Each point is reached from the start by the listed moves, each made 0, 1 or 2 times, or once backwards (-1), plus a little noise. Is the number of moves made odd or even? Then give how often each move was made.
(in the rows, 128 means zero)

Moves:
(1): [174 131 157]
(2): [113 170 143]
Start: [131 126 124]
Points:
[ 67 168 108] => even (-1, 1)
[239  94 164] => odd (2, -1)
[191  86 138] => even (1, -1)
[174 129 157] => odd (1, 0)

Moves:
(1): [184 136 126 146 120 132 123 135]
(2): [115 158 115 127 110 119 125 135]
(3): [125 144 163 125 131 152 124 135]
(4): [129 127 135 183 106 113 132 127]
(5): [125 146 120 132 181 126 144 119]
(6): [125 111 108 145 122 176 138 128]
(7): [113 130 126 122 113 129 170 127]
(8): [128 111 129 132 143 130 135 168]
Start: [116 124 118 113 136 138 125 127]
Points:
[124 170  38 200 157 141 249 113] => odd (1, 1, -1, 1, 2, 1, 2, 0)
[179 165 145 200 244 151 115 165] => odd (1, 0, 1, 1, 2, 0, -1, 1)
[ 69 184  53 248  64 181 199  89] => odd (0, 2, 0, 2, 1, 2, 1, -1)
[102 169 165 159 189  93 143 214] => odd (0, 1, 1, 1, 1, -1, 0, 2)

Moves:
(1): [148 134 132 127 130 131 128 122 129 135 117 125 144 121 135 123 125 132
 123]
(2): [120 135 142 128 123 122 111 143 126 129 137 115 123 124 129 134 110 146
 130]
(3): [122 126 129 124 130 109 133 119 138 122 133 117 122 128 136 129 124 128
 120]
(4): [121 123 134 135 130 120 119 126 125 127 125 127 123 129 126 114 126 133
 132]
(5): [146 137 133 126 134 128 125 141 120 135 133 151 124 145 110 122 126 135
 124]
(6): [127 136 143 121 135 144 126 130 129 123 124 136 134 114 121 125 106 110
 118]
(7): [127 124 137 146 131 133 148 140 126 123 122 140 134 129 141 128 127 143
 123]
(8): [128 117 134 127 119 131 123 138 126 123 123 124 119 125 132 126 123 129
 129]
(9): [135 126 119 130 136 132 123 127 134 124 126 125 131 124 120 129 125 127
 127]
(10): [131 125 131 136 126 132 129 126 131 156 142 135 119 144 144 129 125 117
 111]
(11): [121 114 130 121 147 142 127 145 120 126 142 102 113 127 122 135 151 131
 152]
(12): [128 147 127 122 131 127 119 135 137 132 127 135 125 117 133 121 131 124
 132]
(13): [113 128 133 116 135 136 128 121 136 134 112 127 143 130 123 131 130 132
 125]
(14): [142 140 132 129 103 134 127 128 132 128 138 131 119 138 117 120 128 137
 124]
(15): [126 133 119 123 128 126 124 129 135 117 133 116 131 139 149 121 127 127
 116]
(16): [127 125 136 129 130 138 107 123 123 128 133 150 120 126 124 139 131 136
 123]
(17): [143 142 128 132 129 129 140 125 115 132 115 118 116 129 129 136 135 124
 121]
(18): [120 129 123 122 123 114 129 108 130 133 133 126 119 137 132 119 117 145
 127]
Start: [129 111 137 117 135 134 122 139 134 139 120 133 118 120 124 147 132 126
 124]
Points:
[111  89 225 163 115 131 100 222 116 101 151  96  51 104 144 118  73 196
 133] => odd (0, 2, 1, 2, 0, 1, 2, 2, 0, 0, 1, 0, -1, 1, 0, 0, 0, 0)
[153 136 154  99 154 148  71 187 150 140 157  45   7 116 156 164 156 139
 114] => odd (0, 1, 2, 0, 0, 0, 0, 2, 2, 1, 2, 2, 0, 1, 1, 1, 2, 0)
[178 104 178 174 158 134 113 109 147 191  91 219 121  91 176 107  80  92
  60] => even (2, -1, 1, 2, 0, 1, 1, 1, 1, 2, -1, 1, -1, -1, -1, 1, 0, 0)
